Each row is a point. Any point is a mix of the corners, with weights that add up to 1. It lies inside the corners' shape when no weight is negative. Say inside or outside, and name the corners with a negative weight.

Corners:
(1): 0.24; -0.44; 0.07
(2): -0.20; 0.05; 0.09
(3): 0.71; 0.88; -0.05
(4): -0.28; -0.07; 0.42
Points:
0.51; 0.14; -0.08 => outside (4)
-0.06; 0.00; 0.12 => inside
-0.22; -0.05; 0.38 => inside
-0.18; 0.00; 0.28 => inside
-0.35; -0.33; 0.19 => outside (3)
-0.10; 0.06; 0.09 => inside

Corners:
(1): 0.44; -0.04; -0.29; -0.22; -0.27; -0.10; -0.04; -0.15; -0.14; -0.38; -0.01
(2): -0.71; -0.81; 0.76; -0.63; -0.10; -0.42; 0.71; -0.30; -1.07; 0.51; -0.52
(3): -0.05; 0.02; 0.43; 0.38; -0.08; 0.20; -0.27; -0.10; -0.08; -0.25; -0.36
(4): -0.27; -0.35; 0.56; 0.08; -0.22; 0.29; -0.28; -0.09; -0.02; -0.30; 0.45
(5): -0.18; -0.33; -0.45; -0.12; -0.67; 0.71; 0.29; -0.27; -0.16; 0.30; 0.74
(6): 0.51; 0.14; 0.27; 0.04; 0.14; -0.08; 0.05; 0.06; -0.61; 0.38; 0.01
(7): 0.40; 0.22; 0.05; -0.39; 0.34; -0.09; 0.01; -0.21; -0.01; -0.34; -0.33
(8): 0.34; 0.36; -0.36; -0.34; 0.11; -0.18; -0.25; 0.09; -0.21; -0.01; -0.02
(9): 0.49; 0.04; -0.39; 0.14; 0.07; -0.21; -0.12; 0.23; 0.22; -0.22; -0.06
(10): -0.04; -0.11; -0.08; -0.35; -0.78; 0.40; 0.61; 0.03; -0.39; 0.33; 0.50
(11): -0.43; -0.08; 0.61; 0.51; 0.13; -0.26; -0.11; -0.27; -0.07; -0.72; 0.20
(12): 0.43; 0.14; -0.10; -0.13; -0.21; -0.13; -0.25; -0.22; 0.20; 0.08; -0.22
Points:
-0.06; -0.17; 0.26; -0.25; -0.09; -0.04; 0.09; -0.15; -0.34; 0.00; 0.12 => outside (3, 9)
-0.24; -0.12; 0.23; 0.04; 0.01; 0.00; -0.01; -0.09; -0.10; -0.34; 0.04 => outside (1, 6, 12)
0.08; -0.21; 0.07; -0.16; -0.20; -0.02; 0.25; -0.08; -0.26; 0.08; 0.07 => outside (3, 8)
-0.14; -0.14; 0.37; 0.20; -0.12; 0.08; 0.01; -0.10; -0.08; -0.15; 0.09 => outside (1, 8)
-0.08; -0.07; 0.26; 0.10; -0.07; 0.00; 0.02; -0.10; -0.18; -0.09; 0.09 => outside (1)
